Each row of a before or after table is a point. The points were changed in one or more steps. Then noise was added and the rows were shuffled. The steps act on columns, c1 being the first. Write out the steps. A step turns or swaps two columns, mirrors them in a line or flattens them onto one, adds a multiple of one to another, or multiplies or shifts one. Angles are multiples of 10 degrees, from the lower column toward the higher: turns from -170 to 170, lines from 10 to 170 but not 90. Use the fewest steps. Two steps may share a column if one is a turn and the other turns, adds or multiplies; they go together, in the order done. Otherwise the lowest column goes first.

Before, 8 rows:
[[  0 -26 -31]
 [-39   9 -45]
 [-28  12   8]
 [-38  16 -53]
 [ 39  -6 -46]
 [ -5  20 -58]
 [-23  -3   5]
 [ 24  -8  15]]
After, 8 rows:
[[-33  21 -47]
 [-18  13  21]
 [-59  12 -31]
 [ 15  -6 -62]
 [-15 -27 -30]
 [-59   9 -21]
 [ 30  -6   0]
 [-17  -2  13]]
Steps: turn c1 and c3 by -30 degrees

Before (13 x 6):
[[ 13 -16  12  12  -4   3]
 [ 14  -1  21   1  -2  -5]
 [  5  16   1   1   4 -12]
 [-21   8  15  -7   7 -11]
 [-11  -3  24   1   8  11]
 [ -7   9  10   0  16 -16]
 [  6  -8 -15   0  -9   1]
 [ 19   7 -14   5  -7  -9]
 [ -1  18 -19  19   2  -4]
 [  4   2  -6 -20  13  -3]
 [  5  -1  -6  20   1   2]
 [ -6  10  -4   0  10   9]
 [ -1  -1  -6 -12   0   1]]
After (13 x 6):
[[-16  13  21   3   4  -4]
 [-10 -11  10   0  22   6]
 [-39  13 -14  15   4 -10]
 [ 19  19  12  36  -5  -2]
 [  4   0  -6 -36  -1   0]
 [ -4   5  -6  60  -1   2]
 [  9 -22  15 -21  13   0]
 [-38 -10 -19  57   4   0]
 [-14 -10  -4   0  -3  13]
 [ 10   9 -15   0  -6  -7]
 [-41  -4   2   3  13  -2]
 [ 20  -8  24   3  -6  13]
 [-10   2  -6 -60   9  10]]
Steps: turn c1 and c2 by 120 degrees; multiply c1 by 2.5; multiply c4 by 3; turn c5 and c6 by 60 degrees

Before:
[[ 20   7 -15  42   8  15  15  18]
 [ 10  20   0  22  21  10  24  21]
 [  2  24   8  25  31   6 -12  27]
 [ 24  -2  -5  14  33  24  32  47]
 [ 28   1 -12  32  43   7 -22 -25]
 [ 34   5   6 -24  11  16  14 -45]
 [-10  60  -8  -7 -29  21  23   8]
 [ 12   2   3  -9  21  44  10 -18]
 [-23 -29  12  -6   4  35  -7  26]
 [ -6  14  23  -3  -2  48  12  21]
 [ 26  54  -8   0  12   7  14  17]
 [  3   0  16   1   0 -34 -19  26]
 [-37   5 -34  21  -2   4  32  15]
 [ -9  -5   9 -45  -9  37 -14  47]]
After (14 x 8):
[[ 15 -19   8 -13  12  19  -9 -24]
 [  5  14  -5  58   4   8  -6  13]
 [  3  20  17 -38  -7  28  -3  24]
 [  5  28  -1  10  12   0  -6  35]
 [ -5  18  24   9  -4  45   8  17]
 [  1  -5  22   0  20  38  -6  -6]
 [ 11  12  -9  10   1 -23  -8  16]
 [ 10  23   3  34  34   6  -3  25]
 [ 31 -11   1  43  46   0 -22 -12]
 [-40   9  -3  33   1 -10  28   8]
 [-20  28   6  -1 -27  10  12  31]
 [ -9   6  21  10  -1  34   7   0]
 [ -7  22   4  35  20   5   6  26]
 [ -4  20  12  27  37  15   4  31]]
Steps: flatten c1 and c7 onto the line at 140 degrees; flatten c2 and c8 onto the line at 50 degrees; flatten c3 and c6 onto the line at 60 degrees; shift c4 by 10
